Rows are points. Each copy is the shape, with its points in the same order, stretched, turned, moved and blurred by noise. Some copies are also mirrored. Which?

Shape:
[[ 2.7  6.7 -1.5]
 [ 3.7 -2.3  0.4]
 [-0.2  0.7  1.6]
 [-4.6  7.2 -3.3]
 [ 1.5 -2.9 -0.9]
 [-1.7 -1.4 -0.2]
 [ 2.7  7.5  0.5]]
Copy 1 (7 x 3):
[[-5.6  1.6 -0.1]
 [ 2.1  1.9  1.3]
 [-0.1 -0.8  0.9]
 [-5.9 -2.3 -4.0]
 [ 2.4  1.2 -0.5]
 [ 1.4 -1.2 -1.2]
 [-6.0  0.6  1.9]]
Copy 1 is: only turned
Copy 2:
[[ 5.8  2.4  2.4]
 [-0.2 -5.6  2.4]
 [-2.0 -1.1  0.9]
 [ 1.4  6.4 -4.1]
 [-1.7 -4.9 -0.4]
 [-3.7 -2.2 -2.0]
 [ 5.1  3.2  3.8]]
Copy 2 is: only turned
Copy 3:
[[ 4.9  3.8  7.5]
 [ 3.3  1.1 -0.8]
 [ 0.7 -2.1  3.1]
 [-2.8  1.2  9.7]
 [ 0.1  1.4 -0.1]
 [-1.0 -0.7  1.9]
 [ 6.0  1.1  8.1]]
Copy 3 is: only turned
Copy 4:
[[ 5.2  3.9 -2.9]
 [-1.9 -0.2 -4.3]
 [ 0.5  2.6  0.0]
 [ 8.7  3.1  4.5]
 [-0.8 -1.7 -2.0]
 [ 0.7  0.2  1.4]
 [ 4.7  5.7 -2.6]]
Copy 4 is: mirrored

Shape, 12 rows:
[[ 1.8  3.5  1.5  6.0 -0.2  0.4]
 [ 2.3 -3.5  0.4  0.7  3.1 -0.5]
 [-6.0 -2.6  4.8 -4.2  2.6 -1.8]
 [ 3.6  2.1  6.3 -3.3  6.7 -1.8]
 [-3.6  1.1 -0.5 -0.5  0.2 -1.3]
 [-2.2 -1.2  0.5  1.4 -5.7  1.4]
 [ 4.3 -9.2  4.8  4.4  2.6  2.8]
 [-1.2 -2.8 -0.5  0.4 -0.5 -2.0]
 [ 1.7 -1.3  2.3 -5.1 -2.1  8.8]
 [ 0.8 -2.9 -2.6  1.3 -0.5 -1.8]
 [-0.4  1.9  0.3  1.9  4.8 -2.2]
 [-3.7 -1.9 -1.7 -3.0 -3.0 -2.3]]
Copy 1, 12 rows:
[[ 3.8  1.3 -3.6  3.5  3.4 -0.1]
 [-0.4 -1.0  0.0 -3.1  3.8 -3.2]
 [-1.7  6.5  2.5 -8.3 -2.8 -4.0]
 [ 5.4  1.6  6.2 -2.1  2.4 -9.1]
 [ 0.3  1.6 -1.2 -5.1 -0.9  0.4]
 [-2.3  0.8 -5.0 -0.1 -2.6  2.1]
 [-5.0  2.2 -2.3  2.1  5.6 -5.5]
 [-2.0 -1.1 -2.8 -5.1  1.1 -0.8]
 [-4.6  1.9  7.1  4.3 -4.6  1.0]
 [-1.3 -3.9 -4.1 -3.8  1.9  1.0]
 [ 3.0  1.3 -0.2 -4.2  3.6 -2.0]
 [-2.2 -1.5 -2.5 -7.8 -2.4  1.0]]
Copy 1 is: only turned
Copy 2 (12 x 6):
[[  3.4   1.9  -2.5   1.9  -2.3   3.5]
 [  0.0  -1.3   0.4   3.2  -4.4  -3.7]
 [ -8.8   3.5   1.8   0.5   0.7  -5.1]
 [ -0.7   5.2   7.4   2.7   1.5  -3.6]
 [ -3.6  -1.5  -0.5  -0.8  -0.5  -1.1]
 [ -4.2  -0.1  -2.4  -0.9  -4.0   4.2]
 [ -1.8   2.9  -0.1   6.2 -10.2  -3.8]
 [ -2.0  -1.6  -1.8  -0.3  -2.9  -2.8]
 [ -7.3  -1.8   8.0   1.6  -2.2   5.3]
 [  0.7  -3.8  -1.3   0.1  -4.2  -2.5]
 [  1.3   0.1  -0.9   3.4  -0.3  -3.2]
 [ -4.0  -3.5  -0.6  -2.6  -2.4  -1.9]]
Copy 2 is: only turned
Copy 3 (12 x 6):
[[ 0.9 -3.7  1.7 -0.2  3.0 -2.7]
 [-3.7 -0.9 -1.1 -3.4  2.8  2.6]
 [-3.6  1.1  4.4  0.9 -4.2  8.8]
 [-2.3  4.6  6.4 -0.5  4.4  2.1]
 [-1.6 -0.4  0.5  1.1 -4.3  1.8]
 [ 0.6 -4.8  1.2 -3.0 -5.1  1.9]
 [-3.6 -4.1  0.4 -8.3  7.7  6.2]
 [-4.5 -2.5 -0.2 -2.2 -2.8  1.6]
 [ 5.1  1.2  1.0 -8.3 -2.2  5.2]
 [-4.6 -1.5 -2.1 -3.3 -1.2  0.6]
 [-2.5  1.0  0.1  1.6  3.2  0.2]
 [-3.2 -1.1 -0.9 -1.5 -7.5  2.7]]
Copy 3 is: only turned

Shape:
[[ 6.1 -0.6 -0.3  4.0  4.4  0.6 -1.8  3.5]
 [ 0.9 -2.5  0.9 -0.7 -1.3  0.2  1.4  4.7]
 [-3.3 -2.1 -2.3 -5.6  5.3  1.8  4.4 -2.0]
 [ 5.6  1.4  1.0 -3.6 -2.0  4.1  6.7  2.3]
 [-2.0  5.1  2.3 -3.9  6.3  2.6  6.1 -4.1]
 [-2.9 -4.8 -0.6  5.2  0.9  4.4 -1.1  4.9]
 [-0.5  3.7  6.3 -2.6  1.9 -5.7 -2.7  2.2]
 [ 5.6 -5.4  0.0 -1.2  3.8 -0.3  0.0 -1.9]
 [-4.5 -1.7  3.5 -5.4  1.7 -7.1 -0.7 -0.9]
 [-3.9 -1.3  3.6  1.2  2.1  3.3  0.2  6.7]
 [ 2.0  3.0 -3.7  0.5 -1.0 -1.6  7.6 -0.9]
 [-0.6 -1.3  5.5  3.1  0.7 -2.8  3.1  2.5]
 [ 1.2  4.8 -3.9  4.7 -0.9  3.5  0.3 -2.8]]
Copy 1:
[[ 5.1  0.6 -0.2 -2.7 -2.6 -0.1 -3.7  1.4]
 [ 1.0  1.3  2.8 -1.8 -1.9  0.5  3.9  1.1]
 [-2.0  0.6 -2.5  4.2  0.5 -7.1  1.0  1.4]
 [ 2.5  1.3  0.0 -2.2 -2.7 -5.4  4.8 -5.6]
 [ 0.2  2.6 -3.1  5.3  1.3 -6.9 -1.7 -6.4]
 [ 2.9 -3.1  4.6  2.2 -2.0  5.3  1.6  8.0]
 [ 0.2  7.5  1.1  0.7  1.1  0.0 -1.9 -1.7]
 [ 2.7  0.1  1.5 -2.5 -1.7 -5.3 -3.8  2.5]
 [-4.5  5.6  2.3  1.7  2.1 -3.2 -0.5  1.2]
 [ 4.5  1.4  2.5  4.5  0.6  3.3  3.2  5.2]
 [-3.8 -0.5 -2.1 -4.9 -3.3 -3.6  2.5 -8.1]
 [ 1.3  1.4  2.9 -1.1  3.0  2.1  1.1  0.2]
 [-0.3 -3.1  1.1  0.9 -7.1  0.3 -2.1 -3.7]]
Copy 1 is: mirrored
Copy 2 (13 x 8):
[[ 0.0 -0.6  6.6  4.5  5.6  1.6 -5.0 -0.2]
 [ 0.2 -4.3  4.1  2.3 -5.0  2.5 -0.7 -0.5]
 [ 0.5 -6.3 -1.9 -4.9 -1.6 -6.0 -1.5  2.2]
 [ 2.9 -3.0  4.7  4.6 -3.5  2.3  1.7  5.2]
 [ 0.2  0.5 -4.3 -1.6  0.3 -9.5 -2.1  3.9]
 [-5.7 -2.1  8.4 -0.3 -3.5 -1.4  0.4 -2.8]
 [ 4.0  1.4 -3.7  1.7 -2.8 -1.3 -7.6 -3.3]
 [ 7.4 -3.6  3.2  0.1  5.1  0.3 -2.4 -1.1]
 [ 5.4 -3.4 -7.2 -3.0 -4.4 -2.7 -4.3 -4.7]
 [-3.5 -1.5  6.4  1.1 -7.2 -4.0 -3.3 -2.1]
 [-2.7 -3.8 -3.1  3.2  1.4  2.9  4.0  4.9]
 [ 1.1 -0.5  0.1  4.6 -3.2 -1.5 -0.3 -3.9]
 [-6.5  3.5  0.9 -0.8  3.5  1.3  3.6  3.4]]
Copy 2 is: only turned
Copy 3:
[[ 1.7 -3.5  3.1 -2.0  2.3  3.8 -6.6 -0.6]
 [ 0.0  2.3  1.9 -3.5  3.5  0.0 -1.9 -0.1]
 [-6.5  5.2 -2.4  0.3  2.6  4.9  0.4 -4.4]
 [-0.1  4.2  0.2 -9.0 -2.2  4.3 -0.7  0.6]
 [-6.5  5.4 -3.3  1.2 -4.7  2.1 -2.4 -5.5]
 [ 0.0  0.1  6.4  3.4  5.0  2.8  0.2  1.5]
 [ 0.9  1.3 -3.1  0.0 -1.3 -7.3 -3.7 -5.7]
 [-1.4 -4.7  0.1 -5.2  1.9  5.0 -2.3 -4.1]
 [-4.0  1.8 -5.3 -0.2  4.1 -6.6  1.0 -7.1]
 [-0.3  3.8  6.0  3.0  1.6 -1.2 -1.4 -2.6]
 [-5.9  3.6 -2.1 -5.0 -0.5  2.7 -2.6  5.4]
 [-4.2 -0.9  2.8 -1.5 -0.6 -3.9 -0.7 -1.9]
 [-0.5  1.7 -0.6  3.3 -0.8  4.2 -1.5  6.6]]
Copy 3 is: mirrored
Copy 4:
[[ 4.1 -1.3 -0.1 -2.5 -1.1  1.0  2.9 -1.6]
 [-0.5  0.9  0.6 -1.1 -1.9 -1.3  0.0  3.0]
 [-4.8  2.7 -3.8  1.3  0.7 -4.8 -1.9 -3.8]
 [ 0.8  4.9  1.1 -0.4 -0.9  2.0 -7.0 -0.8]
 [-4.6  2.4 -0.7  0.3  6.9 -0.8 -5.8 -6.1]
 [-5.0 -1.7  0.6 -0.8 -5.3  0.9  4.7  1.5]
 [-0.2 -2.8  4.0 -2.8  7.8 -4.6  1.1  1.8]
 [ 2.8 -1.8 -3.4 -0.5 -1.6 -1.6 -1.2 -1.1]
 [-1.8 -2.5 -1.0 -0.4  6.5 -8.2  1.0  3.2]
 [-5.0  0.3  3.1 -4.3 -1.0 -1.7  2.8  1.5]
 [-0.5  5.6 -3.2  4.2  3.3  2.3 -2.0 -0.8]
 [-1.6 -0.9 -0.7 -3.3  3.2  0.4 -0.2  3.2]
 [-2.1  0.0  0.8  5.9  1.5  5.8  1.1 -3.4]]
Copy 4 is: mirrored

Shape (12 x 9):
[[-3.2  3.7  2.1 -0.6 -3.7 -4.0 -3.6  0.1  4.0]
 [ 2.2 -4.4 -0.8  3.2  2.5  1.6  3.2 -2.9 -3.8]
 [-0.3  5.2  3.9  1.4  1.5  1.7 -4.3  3.6  0.8]
 [ 1.0  2.8 -1.2 -1.8 -1.8 -2.4  2.5 -1.7  3.5]
 [ 1.2 -2.0 -1.2  0.9  0.6  2.9  1.1 -1.4 -6.5]
 [-0.2 -2.1 -1.2 -1.8 -1.8  5.4  4.4 -1.9 -3.9]
 [ 1.0 -5.7 -4.0  0.2  4.8  2.9 -1.8 -0.1 -0.6]
 [-4.0  3.4 -2.0 -1.3  6.9 -2.9  1.1 -1.0  4.3]
 [ 0.3 -0.1 -1.9  4.8  2.3  2.1 -1.1  6.0 -0.5]
 [-0.4  4.1  2.7 -2.8 -0.7 -4.1 -1.7  4.7  0.1]
 [-4.4  1.9  4.3 -1.3 -0.3 -2.3  1.1  2.3  2.3]
 [-3.6  3.8 -1.0  1.9  0.0 -1.8 -3.9  3.6 -0.6]]
Copy 1, 12 rows:
[[ 3.2 12.0 -2.2  1.3  1.3 -0.8  0.5 -0.5  4.2]
 [-1.1 -5.8  4.4 -4.9  1.4  3.7 -1.7 -1.5  2.1]
 [ 1.2  2.9 -6.2  1.9  1.0  2.2 -5.5 -4.7  0.7]
 [ 2.2  3.4 -0.2 -0.4  0.6 -3.3  2.1  4.5  4.7]
 [-0.2 -6.0  2.1 -2.7  0.7  2.0 -0.1 -6.2  2.6]
 [-3.5 -5.6  0.8 -4.3  1.5 -3.2  2.8 -1.8 -0.4]
 [ 3.2 -3.2  2.0 -5.1 -5.5  3.0 -1.0  0.0 -3.7]
 [ 6.0  7.0  3.0 -1.2 -5.1 -4.7 -6.0  2.8  1.7]
 [ 6.1 -2.7 -2.4 -4.8  3.6  2.5 -4.6 -4.4 -3.0]
 [ 4.5  4.7 -0.5  6.9  1.4 -1.8 -1.4 -2.2  2.2]
 [-0.5  8.5  1.8  2.6  2.5 -3.3 -2.6  0.0 -0.1]
 [ 8.1  6.0 -2.1 -1.0  1.6 -0.3 -3.2 -6.5  2.4]]
Copy 1 is: mirrored
Copy 2:
[[ 0.1 -5.2 -2.7 -1.7 -0.7 -4.6  4.8  1.7  0.0]
 [-1.8  3.6  2.7  2.5  0.1  2.6 -5.6  0.5 -5.1]
 [-0.4 -5.0 -0.3 -3.3  3.0 -3.3  1.1 -4.2  5.0]
 [ 0.9 -2.6 -3.7 -0.8  0.0 -2.8 -2.8  5.6 -2.3]
 [ 1.7  4.3  2.0  2.3  3.9 -0.6 -4.1 -0.8 -2.2]
 [ 5.0  5.3 -0.1 -0.9  4.2 -0.4 -5.9  1.3 -2.4]
 [-4.8  3.2 -2.0  3.1  2.9  7.0 -1.9  0.3 -1.2]
 [-6.9 -2.5 -0.9 -2.2  1.9  1.3 -0.6  8.6  3.9]
 [-1.3  0.8 -2.2  1.1 -2.0 -0.9 -3.2 -5.5  4.3]
 [-2.1 -3.2 -5.8 -2.7  2.0 -8.3  1.7 -0.8  2.0]
 [-2.5 -1.8 -2.5 -5.3 -1.0 -4.9  2.1  1.0  0.8]
 [-0.3 -1.7 -1.4  0.5  0.6 -4.5  2.5 -1.5  5.1]]
Copy 2 is: only turned
Copy 3 (12 x 9):
[[-3.5  3.7 -6.9 -2.2  0.9 -3.5  1.7 -3.4  4.8]
 [ 0.1 -1.0  4.9 -3.9 -2.6  2.6  3.0  4.1 -8.9]
 [-1.5  1.4 -4.4  1.7  4.3 -5.5  3.9  0.6 -3.2]
 [-2.3  2.4  0.2 -2.8  4.3 -0.6 -2.0 -4.1  3.2]
 [ 2.7 -0.5  3.7  1.0 -3.9  3.3  4.6  1.8 -6.5]
 [ 2.0  3.1  2.9  1.8 -4.5  5.2 -1.9  0.1 -5.6]
 [ 2.0 -8.0  1.1 -1.1 -3.1  1.2  0.3  1.9 -6.4]
 [-3.9 -2.0 -4.8 -4.7  6.5 -1.2 -0.6 -7.7 -2.4]
 [-1.6 -4.5 -4.4  2.7  2.5  2.0  3.9  4.2 -5.0]
 [-7.2  0.6 -4.4  2.6  4.2 -4.9  2.3 -6.1  2.4]
 [-6.5  3.9 -5.7 -1.6  2.3 -3.2 -1.3 -3.6 -1.3]
 [-1.8 -1.3 -8.5  1.2  1.4  0.6  4.9 -2.5  0.1]]
Copy 3 is: mirrored
Copy 4 (12 x 9):
[[-6.8 -5.3  3.0  1.2  2.0 -5.5  3.9  4.1  0.8]
 [ 6.0  4.5 -0.8  4.2 -3.6  7.0 -1.9  0.2 -4.2]
 [-5.5 -4.8  1.6  1.3  3.9 -0.2 -2.7 -1.2 -0.3]
 [-0.3  1.6  1.3 -1.6 -0.5 -1.3  1.3  1.6  5.2]
 [ 4.2  5.0 -0.1  1.1 -0.9  6.6 -3.7  1.8 -4.0]
 [ 3.5  3.0  0.8 -3.7 -4.9  6.9 -1.3  1.5  0.0]
 [ 5.0  2.1 -5.1  1.4  3.9  8.1 -2.5 -1.7 -1.3]
 [-4.8  2.5  2.0  3.0  4.8  4.6  6.6 -5.3  3.6]
 [ 2.4 -2.4 -1.0  1.2  6.5  2.9 -3.9 -4.0 -2.6]
 [-5.2 -0.3 -0.1 -2.1  2.2 -4.7  0.0 -0.2  0.4]
 [-6.6 -2.7  1.7  0.0 -1.4 -0.7  4.6 -2.0 -1.0]
 [-4.0 -2.2  2.6  1.5  8.1 -1.4  1.8 -0.3 -1.9]]
Copy 4 is: only turned

Shape, 16 rows:
[[-1.4  0.0 -5.6  5.4 -0.3 -7.4  2.8 -5.2 -6.1 -7.0 -1.8]
 [-1.4  2.8 -5.3  8.0 -4.3  0.7 -0.6 -2.8 -2.0 -1.8  1.5]
 [-4.3  0.2  3.4 -1.4 -0.3 -6.0 -0.9 -3.3 -3.4 -3.8 -3.1]
 [ 0.8  0.9  3.9 -0.5  1.6 -2.7  0.9  1.4  0.4 -3.9 -2.9]
 [ 0.6 -5.1  1.6  2.8 -2.1 -0.5  2.0  0.8 -0.4  4.2 -1.2]
 [-5.7  2.2  0.3  5.9 -1.7 -2.5 -2.7 -0.4  0.0 -7.3  1.2]
 [ 0.5  3.9  3.9  2.2  4.4 -2.8 -1.6  1.9 -6.2  1.1 -2.8]
 [-1.2  0.0 -0.9  4.9  7.7  2.6 -4.3 -1.4 -1.7 -2.4 -1.7]
 [ 7.6 -2.4  1.7 -0.9 -3.3 -6.5  5.0  0.5 -1.6 -2.3 -1.9]
 [-1.7  2.3  3.0 -2.3 -6.0  0.5 -2.3  0.5 -0.5 -4.6  5.8]
 [-3.6 -2.0  4.6 -3.0  3.7 -3.0  2.0 -9.6 -0.7  1.5  4.0]
 [-3.2 -2.6 -2.2  0.5  0.5 -1.0  1.0  0.6 -3.7 -1.3  3.0]
 [ 1.5  1.1  1.3  2.7  1.1  2.6  2.6  2.9 -6.4 -3.6 -4.8]
 [ 1.2  0.2 -0.3 -6.8 -4.8 -1.5  1.9  1.6  4.5  0.5 -1.1]
 [-0.6  0.5  0.3  2.4  0.0  1.6 -1.3  3.4 -2.9 -3.9 -6.4]
 [ 5.2 -5.1 -3.6 -0.6 -4.0 -0.1 -3.8  0.0 -1.4  6.5 -4.5]]
Copy 1:
[[-2.8 -2.8 -3.2  6.2 -1.4  2.6  1.1 -9.0  5.0  3.5 -1.8]
 [ 0.0 -2.2 -4.8  0.9 -3.6 -3.5  1.9 -4.1  1.3 -2.4 -3.6]
 [-0.8  3.5 -2.3  5.2  0.0  2.5  0.7 -2.3  1.3  6.0  2.6]
 [ 0.3 -2.0  0.2  4.6  3.0 -0.3  0.4 -1.4 -0.3  5.9  2.7]
 [-0.5  1.6  2.1  5.6  1.2 -0.9  0.0 -0.3 -2.1 -3.6  0.8]
 [ 2.1 -1.8 -7.2  3.3 -2.1 -3.8  1.6 -0.7  2.5  1.9  2.4]
 [-5.2  0.0 -1.2  2.9  1.1  0.5  5.1 -3.5 -4.6  3.0  3.9]
 [-4.7 -5.4  1.0  1.3 -0.6 -5.9  7.5 -0.4  2.8  0.8  1.2]
 [-1.8 -0.1  0.9  5.7  3.7  3.5 -6.3 -5.0 -1.4  3.5 -0.6]
 [ 2.2  3.6 -4.2 -2.2  0.2 -1.0 -3.8  3.0  0.4  1.1  4.0]
 [-3.5  6.5  1.8  1.7  8.2 -1.6  3.2 -3.9  3.9  1.6  0.5]
 [ 0.0  1.0 -1.4  2.8  0.3  0.6 -0.5 -0.7  2.1 -3.6  3.6]
 [-1.0 -2.2  2.1  2.4 -1.9  0.9  1.5 -4.8 -3.4  1.8  3.9]
 [ 4.2  0.8  0.4  1.3  1.7  3.5 -2.7  3.4  0.5  2.6 -2.2]
 [ 0.8 -3.7  0.3  4.4 -2.5 -0.5  2.6 -0.7 -1.4  3.6  2.7]
 [-3.8  1.0  2.2  3.1 -3.6  1.7 -0.7  1.7 -1.7 -3.2 -4.6]]
Copy 1 is: only turned
Copy 2:
[[ -2.7  -2.8  -7.3  -0.5  -1.2   2.6   2.1   2.2  -7.8   1.9 -12.4]
 [ -3.0  -8.1  -0.9   2.2  -2.8   1.2   2.5  -3.2  -4.4  -1.8  -5.0]
 [  1.3   2.5  -2.3  -3.6  -0.8  -1.1  -0.9   6.8  -3.4   1.5  -8.3]
 [  0.7   1.1  -4.0  -3.0   3.6  -3.1   0.2   2.2  -4.2   1.7  -4.0]
 [ -2.9  -2.0  -0.8  -2.3  -2.0  -0.7   2.7   1.8   1.0   3.8   5.6]
 [  2.6  -4.3  -1.1  -2.7  -3.1  -0.4  -0.4  -2.2  -5.4   0.7  -8.8]
 [ -4.4   4.6   0.2   2.4   2.6  -3.9  -1.9   1.8  -2.1   3.2  -6.6]
 [ -3.0  -5.0  -1.5   2.9   2.4  -2.4  -7.3  -2.6  -0.4   5.5  -4.8]
 [ -2.7   2.2  -6.1  -3.2   5.0   2.3   6.8   3.7  -6.4   1.8   0.5]
 [  2.6   0.5   1.6  -3.5  -0.5   2.9   0.1  -1.9  -2.1  -2.7  -1.1]
 [ -2.0  -1.7   0.1  -5.2  -0.1   2.5  -2.0   5.1   8.7   2.4  -2.9]
 [ -2.3   0.4  -2.9  -0.5  -4.1   2.1  -1.5  -1.8  -0.5   2.6  -0.5]
 [ -7.3   1.2  -3.0  -0.5   3.2  -3.6  -1.8   0.5  -8.1   0.8  -4.4]
 [  3.2   0.7  -6.1  -3.0   0.1   1.0   2.5   1.9  -0.1  -4.1   3.2]
 [ -2.1   0.0  -3.2   0.0   0.9  -4.5  -2.9   1.0  -7.8   0.4  -4.3]
 [ -1.9  -1.7  -0.9   4.5  -0.6   1.8   0.3   3.3  -2.0   1.9   8.2]]
Copy 2 is: only turned
Copy 3:
[[ 11.0   0.9  -6.4  -1.2   2.1   0.1   1.6   5.0   0.6  -8.9   1.5]
 [ -0.1   4.9  -5.1  -0.1   4.1   3.2   1.8   1.9   4.4  -6.4   0.2]
 [  6.6  -1.9  -3.5  -1.6   0.6  -8.2  -3.3   0.0  -0.6  -6.1  -2.2]
 [  4.5  -2.5   1.8  -1.0  -1.2  -4.1   0.9  -1.8  -1.5  -2.5  -0.8]
 [ -3.9   0.2  -3.2  -2.0   2.3  -2.4  -1.1  -0.4  -2.1   3.1   3.2]
 [  2.0   2.9   0.2   3.5   3.2  -5.6   1.3   1.8   3.2 -11.6   0.4]
 [  3.3  -0.8   1.4  -7.1   1.1  -4.0  -0.2   3.0   2.5  -1.1  -4.8]
 [  1.1   3.0   6.2  -3.4  -1.2   0.5  -4.2   5.5   2.4  -4.5   2.4]
 [  6.7  -7.3  -5.8  -1.1   1.7   0.6   4.9  -2.9  -2.9   2.9   0.4]
 [  0.8  -1.2  -3.0   5.5   4.5  -4.4   1.7  -6.2   8.1  -3.5  -1.0]
 [  6.8   3.4   0.4  -0.8   8.5  -6.0 -11.1  -2.8  -0.7   0.0   1.7]
 [  2.2   2.9  -2.1   2.3   2.0  -4.0  -0.2   1.6   4.4  -0.7   3.5]
 [  3.5  -1.7  -0.1  -7.6  -4.3   0.2   6.3  -1.7   2.6  -2.3   0.0]
 [  0.3  -2.4  -4.7   5.9  -1.7  -2.7  -1.1  -5.8  -1.9   4.5  -2.9]
 [  0.1  -2.1  -0.3  -3.7  -6.1  -1.8   3.3   0.6   0.9  -4.3  -0.2]
 [ -6.2  -5.6  -8.1  -1.8  -2.4   3.9  -4.6   1.9  -0.8   6.5   0.2]]
Copy 3 is: mirrored
Copy 4, 16 rows:
[[-9.1 -5.8  2.3  3.3  3.9 -1.1 -1.0 -9.0  1.8  2.6  5.0]
 [-4.6 -6.1 -2.2  0.8 -3.9 -5.1 -1.7 -0.6 -1.3  0.0  5.9]
 [ 1.2 -2.8  1.9  0.0  2.9  0.3 -0.2 -6.4  0.5  1.3 -0.5]
 [-1.0  0.7  2.7  3.1  2.0  2.0  0.2 -2.3 -1.3  0.4 -3.2]
 [ 0.2 -3.5  0.5  2.5  0.3  0.2  0.6  5.7  2.1  2.8  3.6]
 [-2.4 -4.5 -1.9  3.3 -2.0 -2.7  0.1 -6.5 -2.7 -4.9  0.9]
 [-2.8  3.9  2.6  0.7  8.2  0.3  3.0 -1.9 -1.9  2.4  1.8]
 [-4.8  1.4 -4.9  1.6  7.9 -1.1  2.7  2.7 -0.3  3.0 -1.0]
 [-3.0 -0.2  7.2  6.4 -1.6  4.3 -2.3 -4.0  2.0  3.2  2.1]
 [ 2.6 -0.7  0.7  4.4 -8.4 -2.1  0.0 -3.9 -3.3 -0.8 -0.2]
 [ 2.2 -1.2 -1.9 -3.3  0.5 -0.6  3.8  1.0  7.1  5.2 -2.3]
 [-2.3 -3.1  0.5  3.3  1.7 -0.7  3.6 -1.1 -1.6  4.3  2.0]
 [-3.2 -0.8  2.7  5.3  4.9 -3.5 -1.9  0.0 -2.8  2.9  2.5]
 [ 1.0 -2.7  2.9  1.0 -7.8  3.5 -2.2  0.8 -2.6  2.6 -2.9]
 [-2.1 -2.6  0.9  4.5  3.8 -1.1 -2.5 -0.5 -3.9  0.5  0.1]
 [-1.0 -0.5 -2.5  0.7  2.1  5.3 -3.0  5.5  0.1  8.7  4.9]]
Copy 4 is: mirrored
